Each row of a before or after table is a point. The points were changed in one or more steps. Then noise was added and the rows were shuffled. The steps act on columns, c1 being the first. What was done? A step turns or swaps two columns, mirrors them in a line or flattens them onto one, adds a multiple of one to another, or multiplies or shifts one. Angles are multiples of 10 degrees, from the lower column toward the higher: turns from -170 to 170, lines from 10 to 170 but not 90. Use the fewest steps. Two steps may share a column if one is a turn and the other turns, adds or multiplies; they go together, in the order done. Otherwise the lowest column goes first.

Before, 10 rows:
[[-47  25]
 [ 51  12]
 [-18 -40]
 [-74 -44]
 [-10  34]
 [ 26 -13]
 [ 53  27]
 [ 65 -26]
 [-43 -53]
 [ 49 -33]]
After, 10 rows:
[[-16  32]
 [ 86  14]
 [-58 -13]
 [ 67 -13]
 [ 21  49]
 [-47 -23]
 [-17 -57]
 [-33 -61]
 [ 41 -20]
 [-10 -26]]
Steps: mirror c1 and c2 in the line at 110 degrees

Before (8 x 4):
[[-48  57 -28  60]
 [ 32  -4 -88  23]
 [-27  48  31 -31]
 [-46  47 -36 -48]
 [ 49 -28 -59 -39]
 [ 51   9  37  -2]
 [ -5  45 -36  -3]
 [-24   6  23  82]]
After:
[[  4  56  76  40]
 [-75  62 -18  15]
 [-75  -7 -21  50]
 [ -2  53  -2  -3]
 [ 62  14  58   2]
 [  1  24 -59 -42]
 [ 31 -25 -41  28]
 [ -6  54  -4 -68]]
Steps: turn c1 and c4 by 40 degrees; mirror c2 and c3 in the line at 160 degrees

Before:
[[-13 -21  16 -26  -8   0 -22  -9]
 [-27  19 -38   2  -6 -21   2 -22]
 [-10  10  -8 -10 -35   5  14  18]
 [-10  16  10 -37  32 -27 -16  -6]
 [ 21  18  37  -3 -19  -7 -26  -6]
 [ -9  27  27 -17  -9  -4 -53  15]
 [ 31  -1 -16 -22 -35  29 -14 -43]
 [  2  21  12  -6 -40  40  32 -33]]
After:
[[-27  19 -29   3  -3 -24   2 -32]
 [-10  20   5 -39  32 -25 -18  41]
 [ 20  20  26  -3 -22  -5 -25 -37]
 [  1  19   9 -10 -42  41  32 -94]
 [ 31  -3 -11 -21 -33  29 -16 -95]
 [ -7  28  22 -19  -9  -3 -53   2]
 [-14  11  -4 -11 -36   5  13 -34]
 [-10 -20   8 -24 -11  -2 -23 -21]]
Steps: multiply c3 by 0.7; add 1.5 times c5 to c8

Before (10 x 11):
[[ 36  13   9 -11 -23 -27  16  20 -14  20 -12]
 [ 22 -35  22 -52  -1  36  14   0  13 -61 -32]
 [ -9 -19  46 -44  12  17 -33  17  19  35 -56]
 [ 35 -52  24  15 -23  38  31 -31 -54 -17  -1]
 [ 29 -49  -1 -26  40  21   5  -5 -63   2 -18]
 [ 22  33  33  -8 -35  26  39 -47   9  -1 -67]
 [ 55 -26   6   7  12  16  94 -19  41   2 -39]
 [ 47  20  29 -44  17 -10  -2  33   3  57  19]
 [ 18 -53 -25 -45  27  23 -18   8  -5  10  10]
 [ 51   4  17  35  10  -3 -49  -7  25  -4  -5]]
After (10 x 11):
[[ 54 -38  -3 -29  38 -12 -25  -2 -33   8 -20]
 [ 10  -2  -8  -8 -24   2 -42  19 -10  17 -11]
 [-21 -16  -7   9   8  -9 -96 -16  65   6 -37]
 [ -2  37 -38 -10 -39  14 -39 -51  18  -7 -65]
 [-41  -2 -17  42   4   0 -22  -5 -58  -6  -6]
 [-17  10 -28 -47  11   4 -47  32 -24  57  22]
 [ -8 -40  22 -45  30 -14  -8  12 -27  10   8]
 [ 55 -33 -20  10 -16 -12 -48 -30 -11 -11  -6]
 [ -8 -18 -24 -49   1  -9 -27  -3   4 -60 -31]
 [-23 -16 -44 -38   9  -4  24  15 -16  37 -56]]
Steps: turn c1 and c7 by -120 degrees; turn c1 and c9 by 70 degrees; flatten c2 and c6 onto the line at 20 degrees; multiply c3 by -1

Before:
[[  4 -20  14  27  20  12 -21  30  11   4  -1  32]
 [  7  -4 -19  10   3   7 -30  13 -10  10  26  26]
 [ 15  30 -15   1 -16  31  11   9 -26  -1 -44  26]
 [  4  64  53  56   0 -23 -19  44 -42  28  61  14]
 [ 12 -18  20  40 -24  -6  -8   9   7  10  -2  50]
 [ 20  10 -32  -3 -17  -6 -15  21 -40 -39 -34   8]
 [-17  -7  -8   5   7  -6  -3   8 -17 -14  -1  35]
 [ 20  26 -40  21  -9   4  18   5 -28 -34 -23  -3]]
After:
[[-61   0  -1 -16  64 -33 -21  43  68  38 -63  -4]
 [ 82  -7   0   1  27   3  16   4  33 -24  22  -1]
 [-17 -24   2 -33 -16 -24  -9   9  21  24  -7 -50]
 [ 22   8   1   6  -4  -5  -4   7  18 -33  -5 -34]
 [ 98 -16  -1  27  11   8 -16  21  28 -31  32 -13]
 [ -7  21  -2 -25 -20  -1 -23  30   9   9  -4 -32]
 [ 10 -18  -1  17  31  40  11  10  21  12  38 -32]
 [-18   3   0  -2  -7   6 -30  11  15  18 -29 -24]]
Steps: multiply c10 by 2.5; turn c1 and c10 by 60 degrees; swap c2 and c5; multiply c3 by 0; turn c4 and c9 by 140 degrees; add 0.5 times c4 to c6; turn c11 and c12 by 170 degrees
